Rows are points. Any point is a mix of the corners, with weights that add up to 1. It lies inside the corners' shape when no weight is negative. Is each point inside? If not, which corners have a negative weight?

Corners:
(1): [-98  -4 -47]
(2): [ 35 -29  30]
(3): [17  0 58]
(4): [44 16 21]
Points:
[-10 -16   5] -> inside
[26 22 20] -> outside (2)
[ 27 -31  13] -> outside (3)
[33 -3 14] -> outside (3)

Corners:
(1): [-20  82  -9   7   9  19  14   6   3 -22 -24]
(2): [ 26 113 -46   8  35 -29  49  74 -67  23 -18]
(3): [-45 -61 -11 -19  70 -20 -42  14  20 -70 -61]
(4): [  11    1  -14   -8  -43   14 -108  -59  -27   -1   46]
(5): [ 30 -20   1 -24  34  51  -2 -53 -27  29 -15]
(6): [ -2  25  14 -63 -18 -20   5 -48  -3 -65   3]
(7): [-43 -35 -15 -32 -26 -23 -11  -9  21 -28   2]
(8): [-50 -48   9  22  29  -3 -36 -19 -48  -8  -9]
(9): [  3 -66  71  13  23 -10 -50   9 -11  14 -11]
(10): [ 19   1 -13  22  34 -24  22 -26  13 -10   6]
(11): [ 30 -47  39 -38  38  13 102  65  -5 -54  60]
(12): [ 57 -47  13 -12 -21  14  64  29 -75 -77 -20]
Points:
[ 60  67  -3 -12   3   9  33  13 -48   6  29] -> outside (3, 7, 8)
[-14 -14   7 -16   5 -13   5  21 -24 -48   0] -> outside (5, 10)
[  3  10 -16 -10  26   4  33  25 -14 -29   4] -> outside (6, 9)
[ 44  63  -5 -14  17 -12  37  31 -18 -44  -4] -> outside (5, 7, 8)
[ -7 -19  16 -24  25   8  18   7 -24 -18 -16] -> outside (4, 10)
[ 12 -54  22 -20   9   0  10   1 -21 -45   7] -> outside (1, 2)
[  9  15  -9  -6   4  -6 -15 -15 -18 -13   9] -> inside
[-18   0  11 -13  33  -8  22  19   5 -24 -13] -> outside (4, 12)

Corners:
(1): [  9 -12 -14 -74  29  12 -28 -33 -17  40  19 -10  16  47  34 -35  15 -11
 -57 -63]
(2): [ 17  46 -32  54  74 -57  75  32  31 -23 -15 -81 -60 -19  29  14   9   8
  -7  51]
(3): [-11  -2 -16 -39  13 -17 -19  28 -44   6  -3 -55 -31   9 -15  -6  48 -26
 -43  41]
(4): [ 47  21   3  23 -50  -7  44 -60  14  26  30  19 -25 -31 -13  -9 -27 -40
  -7  18]
(5): [ 35 -31  -2  15  39 -18 -20  21   4  -2  31 -34  34  27 -40  -4 -20   2
 -11   3]
(6): [ -9 -41   5  42  -1 -21   5   9 -16 -49   9  25 -35 -31  57  27  69 -16
  -8  21]
(7): [-48   8  22  36  10  45 -45 -17  34  45  37 -37  17 -27  52  -7  29 -10
 -37  30]
(8): [ -33  -15   21  -63   82 -105   21   47  -38   76   70   -9   69  -15
  -22   -9  -30  -30  -24   41]
(9): [-11 -77 -17  24  19 -32  -1 -37  12   9 -34   6  30  33  23  -7  18 -33
  21 -29]
(10): [ -3  16 -50  -5  81  27 -29 -69  14 -19  20  23 -32  -8  10  -7  55 -11
  22 -41]
(11): [  -9    3 -106   22   35   30  -18   66   34  -78   73   -6    1   39
   65  -61   27   35   11   32]
(12): [-29 -38  -2  11   5 -23 -16 -10  27 -18  52   2  54  53 -18 -27 -46  41
 -41  57]
(13): [-12 -46  58  56 -20 -11   7   0 -44 -32 -17  -3 -11 -27  -3 -12  12  43
  18 -27]
(14): [-21 -17 -22   8 -19  16 -40 -27  77   7  37   5  41  18 -23  47 -26 -67
  33 -13]
(15): [  7 -70 -18 -68  28 -12 -27 -60  56  -4  45 -27  81   9  29  30 -30  20
   3  18]
(16): [ 22 -34  23  14 -55 -50 -10  23 -56   8  17 -14  -8  41  46 -20  28  28
  32 -11]
(17): [ 23 -30  27 -33  42 -22   9  28  10   9 -45 -27 -31   3 -12 -18  83  38
 -21 -20]
(18): [ 46  27 -32  -8 -43 -30  29 -40   9  -9  38  -5  59  54 -25 -31   1   6
 -43 -12]
(19): [ -5  13 -86  72 -39 -31  -1   3 -36  67  71  64  11   0 -64  48 -14 -53
  30 -41]
(20): [ 16 -38  14 -32  28  49  41  64 -33  -1  53  13  -7  27  16  11  44   0
  74  -1]
(21): [ 39  -7  16  -4  11   4 -32  23  29  40 -85 -29  20  36  65  67  21  -2
  54   3]
Points:
[ 15  -5  12  25  -1 -14   0 -14  23  38  29   1  35  -2 -28  39 -22   4
  35  -1] -> outside (1, 3, 6, 9, 11)
[  3 -13 -17   2  18  -8  -1 -10  10  -1  18  -5  11   8   6   2  14  -9
  -8   3] -> outside (16)
[ -1 -14  -8   1  18  -7  -6  -7  11   6  13 -10  12   6   4   5  10  -6
  -7   4] -> outside (16)
[ 19 -17 -17  11 -18   9 -13 -23   2   4  13  11   6  13   3   3  24 -17
   8 -23] -> outside (2, 8, 12)
